Each row of a before or after table is a point. One or more steps were done to the points. Then noise was added and the rows were shuffled. The steps act on how far a point lies along the listed directions, d1 being the first. Write out the steps. A step turns or swaps two directions, mirrors them in a line or flattens them onto one, adds a multiple of one to another, or multiplies one. Angles are multiples of 10 degrees, from the lower direction toward the higher: turns from -170 to 170, lines from 10 to 170 but not 90. Use the fewest steps. Two steps may share a direction if one is a turn and the other turns, adds or multiplies; they go together, in the order done. Otherwise the lowest direction goes first.

Directions:
(1): [41 -2]
(2): [ 2 41]
Before (12 x 2)
[[ 17 -15]
 [-40 -11]
 [-35  13]
 [ 21  39]
 [-12   6]
 [-13 -11]
 [-16  -2]
 [-27 -20]
 [ 19  -7]
 [ 37  39]
 [-60  12]
 [ -9  10]]
After (12 x 2)
[[ 23  12]
 [-16 -24]
 [ 15  22]
 [ 10 -32]
 [  3 -16]
 [ -4 -41]
 [-32 -58]
 [-18  -7]
 [-29  55]
 [ -4 -16]
 [-31  39]
 [ -6 -11]]
Steps: turn d1 and d2 by 70 degrees

Directions:
(1): [  7 -44 -23]
(2): [-47 -12  10]
(3): [ 15 -20  43]
Before (12 x 3)
[[ -4  -9  -3]
 [ -6  -8  -9]
 [ -4  16  -4]
 [ -9   8  -4]
 [ -4   4 -14]
 [  6   5  10]
 [ -3   7  -5]
 [ -8  -1  -7]
 [ -7   3 -10]
 [  3  -6  -4]
 [  3  -5   0]
 [  0   0  25]]
After (12 x 3)
[[ -9  17 -21]
 [-15   5 -21]
 [-13 -11  -1]
 [  0  -9   6]
 [ -4  -8  -3]
 [-15  15 -40]
 [-20  -5 -18]
 [ -4  15 -19]
 [-15  12 -31]
 [ 24 -15  60]
 [  1  28 -26]
 [ 18   0  23]]
Steps: add 1 times d1 to d2; multiply d3 by 3

Directions:
(1): [-38  27  25 -23]
(2): [ 10  -2 -28 -49]
(3): [  3  46 -30  16]
(4): [ 42  21  31 -10]
Before (9 x 4)
[[-13  12  -7 -11]
 [  3  -6 -13  17]
 [ -9  -9  14 -25]
 [ 14   5   9 -49]
 [-32  15  17  30]
 [ -9  28  -1  33]
 [ -1   1  15  16]
 [ 26   6  -3 -18]
 [-19  13 -32  32]]
After (9 x 4)
[[ -6  19  57  -2]
 [ 18 -17 -31  16]
 [-33 -16 -20 -17]
 [-12  39  31 -14]
 [-22 -17 -41  23]
 [ 23 -20  16  13]
 [-53  20  -8 -43]
 [-38  19  19  -4]
 [  3  -1 -11 -20]]
Steps: multiply d1 by 2.5; turn d3 and d4 by 120 degrees; turn d2 and d4 by 160 degrees

Directions:
(1): [ 45   2   8  54   3  -3 -33 -24]
(2): [-12  26 -12 -11  57  -8 -44  19]
(3): [-10 -22 -57  35  23  18  26   5]
(4): [ 28  -2 -30 -43   0  35 -14 -41]
(5): [ -8  33 -13  13 -39  44 -23  34]
Before (9 x 8)
[[-12  30 -11   1  12   0 -32  33]
 [ -9  25  22  17   7   6 -55  30]
 [-22  25  22  31  13  -3  -2  51]
 [-24  34   0  35  40 -23 -16  26]
 [  7 -28  16 -28 -27  -7  26 -15]
 [-24 -18 -25 -34   6   0  38 -25]
 [ -3 -11  19 -41  14  -4  21 -33]
 [ 11  -5 -18  16   5  -6  20 -14]
 [-24 -13 -60 -15  20  22  34   6]]
After (9 x 8)
[[-37 -20 -34  27  -3  -2  57  31]
 [-23  21 -11 -15  -9   4  -2  34]
 [-19  18  10 -18  -5  19 -39  22]
 [-27  19  23  26  -3  -2  15  51]
 [ 30 -25  11 -18 -19   2   4 -30]
 [  3   1  -8  30  17 -19  14   1]
 [  9  -9  14 -45  18   5   8 -49]
 [-18 -17 -13 -10   1 -10  41 -21]
 [-46  29   1  18  30 -26   6  44]]
Steps: turn d1 and d2 by 40 degrees; add -0.5 times d5 to d2; add -1 times d3 to d4
